Each point is reached from the start by the listed moves, each made once or not at all, plus a little noise. Say if it took an odd or an even number of moves. Then give how often each move was made.

Moves:
(1):  0.033  0.032 -0.009 -0.056
(2): -0.017  0.056 -0.029 -0.031
(3): -0.018  0.014  0.101  0.019
Start: -0.003 -0.017 -0.037  0.032
Points:
 0.013  0.070 -0.077 -0.056 => even (1, 1, 0)
-0.020  0.040 -0.068  0.003 => odd (0, 1, 0)
-0.005  0.084  0.022 -0.036 => odd (1, 1, 1)

Moves:
(1):  0.012 -0.019 -0.042  0.048 -0.055  0.009
(2):  0.041 -0.020 -0.001 -0.041 -0.027  0.022
(3):  0.060  0.017  0.027 -0.032 -0.024 -0.036
(4): -0.069  0.039  0.000  0.052 -0.041  0.035
(5): 0.030 0.014 0.002 0.048 0.006 0.010
(6):  0.053 -0.068  0.051  0.083  0.027 -0.008
Start: -0.025 -0.008 -0.011 -0.024 -0.007  0.013
Points:
 0.070 -0.094  0.041  0.017 -0.008  0.027 => even (0, 1, 0, 0, 0, 1)
-0.013 -0.030 -0.055  0.024 -0.062  0.021 => odd (1, 0, 0, 0, 0, 0)
 0.047 -0.011 -0.027 -0.007 -0.086 -0.015 => even (1, 0, 1, 0, 0, 0)
-0.082  0.010 -0.053  0.077 -0.099  0.056 => even (1, 0, 0, 1, 0, 0)
 0.087 -0.060  0.066  0.026 -0.002 -0.032 => even (0, 0, 1, 0, 0, 1)
 0.035  0.041  0.020  0.003 -0.090  0.044 => even (0, 1, 1, 1, 1, 0)

Moves:
(1):  0.013 -0.001 -0.001  0.036  0.009  0.013  0.021  0.016 -0.011  0.023  0.001 -0.043
(2): -0.016 -0.001 -0.021  0.013 -0.039 -0.009 -0.003  0.003 -0.034  0.007  0.013  0.002
(3): -0.022  0.022 -0.080  0.013  0.012 -0.025 -0.007 -0.030 -0.048  0.024 -0.034  0.030
(4):  0.017  0.010 -0.011  0.033  0.001 -0.002 -0.002  0.003  0.002 -0.006 -0.007  0.002
(5): -0.028 -0.016  0.033 -0.056 -0.057 -0.008 -0.039 -0.045 -0.002 -0.005 -0.003 -0.020
(6):  0.000 -0.011 -0.008  0.019  0.038  0.033 -0.032  0.045  0.008  0.009 -0.020  0.046
(7):  0.037 -0.053 -0.060 -0.042 -0.010 -0.005 -0.089  0.002  0.030  0.012 -0.008  0.025
(8):  0.069 -0.010  0.042  0.034 -0.048 -0.004 -0.007  0.055 -0.042  0.060  0.024 -0.019
(9):  0.016  0.047  0.020 -0.024 -0.026  0.016 -0.020  0.034 -0.034  0.023 -0.008 -0.001
(10):  0.008 -0.045 -0.016  0.001 -0.030 -0.035 -0.004  0.032  0.036 -0.002 -0.008 -0.025
(11):  0.013 -0.002 -0.020  0.044 -0.009 -0.007  0.045 -0.002  0.025  0.022 -0.002 -0.004
Start: -0.025  0.012  0.027 -0.001 -0.014 -0.023  0.014  0.022  0.001 -0.022  0.029 -0.030
Points:
-0.042  0.020 -0.055  0.035 -0.107 -0.039 -0.074  0.091 -0.079  0.051 -0.036 -0.036 => even (1, 1, 1, 1, 1, 1, 0, 0, 1, 1, 0)
 0.019 -0.103 -0.053 -0.026 -0.015 -0.032 -0.108  0.104  0.074  0.001 -0.007  0.014 => odd (0, 0, 0, 0, 0, 1, 1, 0, 0, 1, 0)
 0.017 -0.031 -0.017  0.109 -0.045 -0.055  0.070  0.071  0.051  0.018  0.025 -0.101 => even (1, 0, 0, 1, 0, 0, 0, 0, 0, 1, 1)
 0.060 -0.002  0.017  0.141 -0.077 -0.016  0.022  0.126 -0.037  0.072  0.037  0.001 => odd (0, 1, 0, 1, 0, 1, 0, 1, 0, 0, 1)
 0.023 -0.042 -0.079  0.127 -0.084 -0.066  0.006  0.121 -0.053  0.091  0.004  0.009 => even (0, 1, 1, 0, 0, 1, 0, 1, 0, 1, 1)
-0.009 -0.067 -0.160  0.041 -0.034 -0.059 -0.106  0.081 -0.022  0.053 -0.029  0.005 => even (1, 1, 1, 0, 0, 1, 1, 0, 0, 1, 0)
